Each row is a point. Before rounding, the points of a table are all equally far from one centre. They may lie mostly on one side of it. Write the centre, to within rounding.
In the rows, 128 means zero.

Points (8 x 2)
[[116  90]
 [154 168]
 [ 88 153]
 [ 91 157]
 [170 145]
 [156  99]
 [132  89]
 [ 85 142]]
Centre: [128 133]

Points (16 x 9)
[[124 122  92 133  91 174  87 117 106]
 [104 132 127 153 175 130  84 128  69]
 [137 127  66 162 109 160  98 154 103]
 [110  92 106 185 134 155  72 133  94]
 [ 87  95 129 154 133 149  70 148  95]
 [131  85  95 163 109 168  94 137 131]
 [ 89 106 132 123 133 132  91 137  79]
 [127 140 111 148 125 138 118 186 133]
 [168 118  85 172 132 150  71 131 138]
 [149  79 101 168 145 133  86 163 117]
 [108 112  95 155 141 136  57 148 151]
 [151 100  88 143 130 154  51 110 100]
 [131 102  93 171 102 157  89 161 100]
 [120  94 124 182 117 154  94 109 105]
 [112 125 155 151 133 128 112 140  78]
 [120 111 121 159 110 133  54 141  85]]
Centre: [131 125 113 142 144 149  93 135 112]

Points (24 x 18)
[[145 120 116 155 132 121 122 139 126 137  98 109 136 101  93 116 123 182]
 [136  67 130 149 139 107 119  81  95 217 145 116  95  94 165 151 109 143]
 [144  84 134 131  99 116 134 111 109 140 135 104 110  74 121 129 103 189]
 [164 133 174 145  94 140 125 107 116 195 132 121  87  84 168 135  91 151]
 [149  95 181 195 106  93 112 120 128 171  91 119  81  77 144 158 122 154]
 [118  70 158 167  89 149 117 109 115 144 125  68 107 123 168 130 136 158]
 [140 106 163 152 108 142 105  80  87 172 106 103 105  89 133  83  80 159]
 [128  68 147 170  83 137 108 100 135 171 140 106  93 101 111 110 140 125]
 [138  95 178 143 121 128 123 113  86 165 144 131  99 112 182  90 127 154]
 [129  98 129 163  97 162 111 154  94 129  89 117 137  88 132 125 119 178]
 [160 116 185 137  99 139 106  58  80 184 109 103  70 107 162 123 146 137]
 [163 109 135 148 138 116 133  71  77 122 114  84 111 127 112 137 122 135]
 [136 102 160 190  80 111 113  96 101 159 117 116 105  71 124 136  72 169]
 [116  92 162 152  96 102 130  97 145 154 125 124 109 107 121  94 107 166]
 [127 119 164 166 146 104  76  66  77 189  79 165 105 104 159 125 124 135]
 [148 137 154 162 125 104  87  75 121 141 126 142  79 128 138 127 111 155]
 [142  99 158 175 114 122 126  90 125 181 105 117  90 122 142  99 125 220]
 [121  87 136 151  57 149 124  84  94 165 149 123 119 126 174 157 113 175]
 [144  97 127 126 137 140 132  92  74 185 101 141  73  95 151 108 112 136]
 [136  89 125 207  80 137 134 121 127 166 139 134 128 112 145 121 103 144]
 [112 123 178 129 104 117 159  98 104 143 133 126  79 123  95 127 138 139]
 [125 112 115 164  92 143  55  81 106 191 118 125 127  94 110 107 163 120]
 [ 89  71 155 135  98 134 100 146  90 179 117 113  94  95 132 124 134 184]
 [135 145 158 173  98 127 138  72  95 141 123  98 131 167 139 110 158 132]]
Centre: [122 121 150 164 119 135 122  92  96 178 113 121 128  98 134 149 145 156]

Points (28 x 24)
[[134 153 111  72 113 173 101 146 155 133 122 122 128 140  48  99 131 163
  107 147 146  84 177 118]
 [154 116 161  94 153 138  77 141 169 171  98 136 131 132  69 132 106 163
  120 128 157  82 156 162]
 [136 170 134  92 119 176  97 144 157 127  74 148 138 122 145 122  59 146
   92 122 142 140 148 128]
 [149 185 159  81 124 161  95 136 151 177  93 134 133  83 103  99  81 158
  113 148 106 137 164 112]
 [124 197 117  79 160 142  79 170 136 165 125 136 135 128 101 101  95 186
   79 119 139 155 172 159]
 [126 159 160  69 127 152  63 135 146 165 120 119  69 117 117 135  88 171
   75 155 126 134 149 116]
 [136 143 153  67 127 167  76 131 135 164 122 133  95 137  90  97  58 163
   79 136 108 126 159 129]
 [153 150 155 100  95 170 111 126 161 163 120 154 121 104 125 153  88 141
  113 108 169 139 185 129]
 [119 168 172  79 126 127 119 109 140 141  95 169 121  87 137 127  81 144
   90 145 148 141 153 121]
 [142 223 125  83 115 160 107 158 154 158 135 124 120 131 142 125 101 156
  100 126 178 122 158 142]
 [114 168 141  55 113 148 111 112 155 120  82 122 111 126 133 123  81 169
   92 104 105 123 157 152]
 [144 157 146  30 133 166 116 172 146 190 115 132 142 106 120 107 111 148
  109 146 151 149 193 112]
 [134 136 142 100 146 163  91 137 153 163  90 120  97 139 142 102  56 171
  135 136 147 119 182 141]
 [149 181 166  93 100 119 104 131 150 164  93  99  93 110 126 111  72 148
  103 135 178 143 171 117]
 [129 140 171  68 140 149  76 139 183 167 117 116 143 107 101 103  55 162
   81 124 160 124 168 105]
 [136 146 165  88 119 129  93 176 171 153  87 133 124 132 135 124  82 160
   77  98 130 116 169 180]
 [156 138 161  94 151 169 103 144 171 160 111 118 139 108 128 111 131 177
   72 115 151 104 145 156]
 [ 95 116 106 110 156 170  78 128 148 159 111 112 130 131 100 103  64 164
  119 130 114 141 158 112]
 [136 126 137  94 141 162  98 124 133 125  75 105  96  95 115 115  68 167
   76 143 154 126 163 125]
 [131 127 155  78 154 162 106 150 150 166 116 152 114 146 115 106 101 180
   67 104 143 102 186  98]
 [145 150 161  80 148 175 106 143 134 168 102 111 131 144 138 156  63 152
  121 129 174 119 188 142]
 [161 119 122  53 166 154 105 153 152 187 111 133 147 143 113 126  81 178
  114 101 144 122 186 134]
 [163 117 170  59 151 117  77 134 165 152 121 109 135 142 107 139  75 168
  116 142 172 143 174 112]
 [116 135 141 116 134 138  79 127 158 145 136 113 158 112 139  64 113 122
  102 152 100 111 177 113]
 [128 174 121  86 165 146 109 131 140 174  98 162 154 153  63  98 102 160
  120 160 158 131 157 130]
 [151 159 135  82 135 166 110  96 152 152  88 128  98 157 119 126  59 159
  118 120 134 117 172 137]
 [174 159 161  89 106 176 114 124 167 156 149 113 101 123 119 113 107 144
   92 118 140 112 162 133]
 [133 142 149 119 121 167 117 112 152 159 128 145 161 122 106 124  69 175
  103 161 162 108 171 135]]
Centre: [124 149 126  83 128 128  90 141 139 155 112 121 133 125 112 124 110 140
 106 130 143 118 165 128]
